Every row gives one point. Each copy is the shape, with its points in the same order, stretched, turned, moved and blurred by noise. Some copies are also mirrored. Which?

Shape (7 x 2):
[[-0.23 -0.41]
 [-0.56  0.31]
 [ 0.36  0.09]
 [ 0.88  0.31]
 [-0.05 -0.38]
 [-0.05  0.05]
 [ 0.38 -0.50]]
Copy 1 (7 x 2):
[[-0.10  0.16]
 [-0.17 -0.36]
 [ 0.29 -0.02]
 [ 0.78 -0.05]
 [-0.06  0.24]
 [ 0.01 -0.08]
 [ 0.13  0.39]]
Copy 1 is: mirrored
Copy 2 (7 x 2):
[[-0.33 -0.07]
 [ 0.08 -0.55]
 [-0.05  0.42]
 [ 0.17  0.81]
 [-0.32  0.07]
 [-0.04  0.16]
 [-0.41  0.55]]
Copy 2 is: mirrored
Copy 3 (7 x 2):
[[-0.24 -0.44]
 [-0.11  0.57]
 [ 0.28 -0.26]
 [ 0.71 -0.32]
 [-0.16 -0.56]
 [ 0.03 -0.07]
 [ 0.05 -0.97]]
Copy 3 is: only turned
Copy 4 (7 x 2):
[[ 0.42 -0.15]
 [-0.03  0.74]
 [-0.40 -0.44]
 [-0.93 -0.81]
 [ 0.31 -0.31]
 [-0.15  0.02]
 [ 0.13 -0.89]]
Copy 4 is: mirrored

Shape (8 x 3):
[[-0.26 -0.42  0.63]
 [-0.70  0.79 -0.90]
 [ 0.00  0.03  0.07]
 [ 0.06  0.26 -0.07]
 [ 0.54 -0.54  0.28]
 [-0.58  0.51  0.05]
 [-0.29  0.03  0.11]
 [-0.53 -0.09 -0.15]]
Copy 1 (8 x 3):
[[ 0.26 -0.43  0.58]
 [-1.20  0.27 -0.01]
 [ 0.06 -0.03  0.11]
 [-0.32  0.26  0.02]
 [ 0.49 -0.35 -0.20]
 [-0.36  0.20  0.48]
 [-0.13 -0.08  0.29]
 [-0.43 -0.36  0.17]]
Copy 1 is: only turned
Copy 2 (8 x 3):
[[-0.14  0.39  0.26]
 [-0.69 -0.35 -1.43]
 [-0.06 -0.09 -0.32]
 [ 0.00 -0.23 -0.50]
 [ 0.19 -0.28  0.36]
 [-0.26  0.24 -0.79]
 [-0.28  0.08 -0.28]
 [-0.55 -0.01 -0.42]]
Copy 2 is: only turned
Copy 3 (8 x 3):
[[-0.51  0.53 -0.02]
 [-0.24 -0.85  0.25]
 [-0.08  0.13 -0.09]
 [-0.08 -0.09 -0.15]
 [ 0.27  0.67  0.02]
 [-0.70 -0.28 -0.18]
 [-0.36  0.08 -0.07]
 [-0.34  0.00  0.31]]
Copy 3 is: only turned

Shape (11 x 6):
[[-0.58 -0.22  0.10 -0.09 -0.74 -0.19]
 [-0.48  0.28 -0.03 -0.37 -0.54  0.61]
 [ 0.06  0.43  0.17 -0.07 -0.22 -0.07]
 [ 0.17  0.52 -0.64 -0.49  0.35 -0.34]
 [ 0.47 -0.57 -0.24 -0.11 -0.01 -0.30]
 [ 0.00  0.18 -0.25  0.41 -0.48  0.50]
 [-0.16 -0.33  0.39  0.50  0.40 -0.03]
 [ 0.44 -0.34  0.00 -0.04  0.40  0.47]
 [ 0.18  0.46 -0.46 -0.27 -0.50 -0.02]
 [ 0.13  0.55  0.36  0.18 -0.63 -0.38]
 [ 0.37  0.27 -0.04  0.38  0.42  0.20]]
Copy 1 (11 x 6):
[[-1.06 -0.38  0.39  0.15 -0.29  0.14]
 [-0.30  0.05 -0.09 -0.45 -0.48  0.81]
 [-0.36  0.26 -0.31  0.08  0.23  0.29]
 [ 0.34  0.24 -0.16 -0.78  0.61  0.63]
 [ 0.52 -0.71  0.19  0.15  0.15 -0.69]
 [ 0.01  0.36 -0.22 -0.42 -0.44 -0.17]
 [ 0.14  0.07  0.20  1.04  0.20 -0.27]
 [ 1.24 -0.30 -0.14  0.27 -0.01 -0.30]
 [-0.22  0.08 -0.31 -0.87  0.05  0.21]
 [-1.03  0.30 -0.43  0.33  0.25 -0.06]
 [ 0.73  0.52 -0.37  0.13  0.33 -0.16]]
Copy 1 is: mirrored
Copy 2 (11 x 6):
[[-0.20  0.25 -0.47  0.50 -0.06  0.75]
 [-0.45  0.48 -0.95  0.13 -0.13 -0.01]
 [ 0.13  0.44 -0.22  0.07  0.24 -0.02]
 [-0.11  0.32  0.17 -0.80  0.39  0.06]
 [ 0.46 -0.51  0.08 -0.19  0.28  0.26]
 [-0.04  0.21 -0.79  0.13  0.71 -0.19]
 [ 0.00 -0.36  0.21  0.76  0.49 -0.19]
 [ 0.22 -0.56 -0.16 -0.05  0.26 -0.60]
 [ 0.09  0.51 -0.54 -0.50  0.38  0.19]
 [ 0.37  0.69 -0.18  0.28  0.33  0.21]
 [ 0.17 -0.03  0.00 -0.01  0.78 -0.63]]
Copy 2 is: mirrored

Shape (15 x 9):
[[-0.13 -0.07 -0.28  0.21 -0.01  0.32  0.57  0.24 -0.22]
 [-0.10  0.71 -0.51 -0.07 -0.02  0.40  0.32  0.05  0.15]
 [ 0.65  0.32  0.21 -0.21 -0.29  0.26  0.73  0.01  0.34]
 [ 0.03  0.32  0.56  0.21 -0.31  0.36  0.50 -0.65  0.37]
 [-0.41 -0.19  0.18 -0.17  0.19  0.14 -0.85 -0.10 -0.53]
 [ 0.11 -0.12  0.34 -0.09  0.99  0.10 -0.75  0.05 -0.31]
 [ 0.32  0.20  0.35 -0.41 -0.18  0.26  0.52 -0.74 -0.07]
 [-0.03  0.28  0.51 -0.82 -0.24  0.39  0.71 -0.24  0.39]
 [-0.01 -0.61 -0.35 -0.26  0.32  0.24 -0.91  0.05  0.02]
 [-0.31  0.11 -0.21  0.03 -0.17 -0.11  0.64  0.64 -0.08]
 [-0.18  0.56 -0.11  0.00 -0.19  0.23  0.13  0.69 -0.04]
 [ 0.50  0.39  0.25 -0.42 -0.38  0.15  0.37 -0.52 -0.29]
 [-0.40 -0.13 -0.30 -0.10  0.67 -0.63 -0.69 -0.06 -0.26]
 [-0.23 -0.19 -0.13  0.13  0.33 -0.48 -0.98  0.15  0.02]
 [ 0.02 -0.17  0.17  0.02  0.11 -0.27 -0.98  0.01 -0.32]]
Copy 1 (15 x 9):
[[-0.22 -0.20 -0.16  0.87  0.00  0.06  0.40  0.53  0.05]
 [-0.20 -0.65 -0.05  0.95  0.34  0.38 -0.28 -0.19 -0.20]
 [ 0.26 -0.99  0.06  0.69  0.35 -0.29 -0.64  0.75 -0.32]
 [ 0.53 -0.40 -0.67  0.99  0.73 -0.83 -0.42  0.20  0.23]
 [ 0.14  1.29  0.08  0.24  0.33  0.47  0.41  0.17 -0.03]
 [-0.33  0.79  0.48 -0.06  0.63  0.51  0.23  0.58 -0.16]
 [ 0.28 -0.42 -0.62  0.97  0.27  0.01 -0.54  0.78 -0.08]
 [ 0.29 -0.68 -0.44  0.97  0.72 -0.17 -0.48  0.77 -0.67]
 [ 0.21  0.59  0.41 -0.09  0.23  1.17  0.53 -0.04  0.01]
 [-0.34 -0.26 -0.06  0.48 -0.24 -0.35  0.15  0.43 -0.30]
 [-0.17 -0.04  0.40  0.66  0.35 -0.23 -0.05  0.13 -0.55]
 [ 0.21 -0.26 -0.31  0.84  0.08  0.03 -0.79  0.79 -0.07]
 [-0.56  0.71 -0.15 -0.36 -0.30  0.63  0.09 -0.06  0.09]
 [-0.07  0.87  0.28 -0.58 -0.06  0.22  0.15 -0.31  0.15]
 [ 0.20  1.14  0.31 -0.34  0.03  0.15 -0.05  0.13  0.06]]
Copy 1 is: mirrored
Copy 2 (15 x 9):
[[ 0.11 -0.43 -0.26  0.14  0.09  0.10  0.19 -0.23  0.22]
 [ 0.12 -0.03 -0.16 -0.25  0.33 -0.40  0.21  0.02  0.00]
 [ 0.04 -0.12  0.26  0.10  0.18 -0.05 -0.01  0.11 -0.74]
 [-0.02 -0.04  0.73  0.32 -0.01 -0.11  0.03  0.65 -0.54]
 [-0.61  0.58  0.33 -0.11 -0.54  0.01 -0.36 -0.02 -0.03]
 [-0.56  0.60 -0.12 -0.31 -0.24  0.50  0.25 -0.28  0.05]
 [ 0.08  0.09  0.63 -0.14 -0.23 -0.06  0.05  0.21 -0.72]
 [-0.29 -0.20  0.37 -0.33 -0.09 -0.22  0.00  0.55 -0.87]
 [-0.68  0.62 -0.26  0.15 -0.57 -0.11  0.13 -0.34  0.05]
 [-0.18 -0.42 -0.55  0.17  0.20 -0.07 -0.14  0.06  0.21]
 [-0.27 -0.12 -0.12 -0.05  0.39 -0.22 -0.22  0.03  0.01]
 [ 0.08  0.18  0.57 -0.07 -0.23 -0.09 -0.31  0.25 -0.83]
 [-0.17  0.59 -0.58 -0.26 -0.45  0.28 -0.04  0.10  0.33]
 [-0.45  0.80 -0.31  0.26 -0.41  0.05 -0.32  0.22  0.24]
 [-0.54  0.90  0.23  0.03 -0.48  0.01 -0.62  0.19 -0.14]]
Copy 2 is: only turned
Copy 3 (15 x 9):
[[-0.40 -0.19  0.09 -0.20  0.06 -0.25 -0.46  0.12  0.13]
 [-0.51 -0.09  0.54 -0.25  0.12 -0.53  0.34 -0.11 -0.77]
 [-0.02  0.16 -0.08 -0.44  0.10 -0.04 -0.23 -0.04 -0.78]
 [ 0.30  0.08 -0.17 -0.16  1.25  0.10 -0.27 -0.47 -0.34]
 [-0.09 -0.06  0.11 -0.18  0.08  0.24  0.87  0.14  0.78]
 [ 0.12 -0.39 -0.52  0.00 -0.24  0.41  1.03 -0.23  0.51]
 [ 0.24  0.04 -0.19 -0.80  0.68  0.13  0.24 -0.27 -0.32]
 [ 0.36 -0.24  0.07 -0.50  0.65 -0.18  0.09  0.31 -0.92]
 [-0.61 -0.28 -0.11 -0.41 -0.41  0.82  0.63  0.37  0.34]
 [-0.20 -0.31  0.58  0.01 -0.16 -0.54 -0.53  0.39 -0.16]
 [-0.25  0.23  0.46  0.23 -0.17 -0.54  0.02  0.38 -0.28]
 [ 0.24  0.40  0.04 -0.86  0.40  0.03  0.33 -0.34 -0.37]
 [-0.33 -0.69  0.51 -0.10 -0.39  0.20  0.62 -0.13  0.08]
 [-0.33 -0.19  0.52  0.11 -0.43  0.60  0.54 -0.04  0.17]
 [-0.04  0.21  0.27  0.00 -0.20  0.55  0.72 -0.13  0.46]]
Copy 3 is: only turned
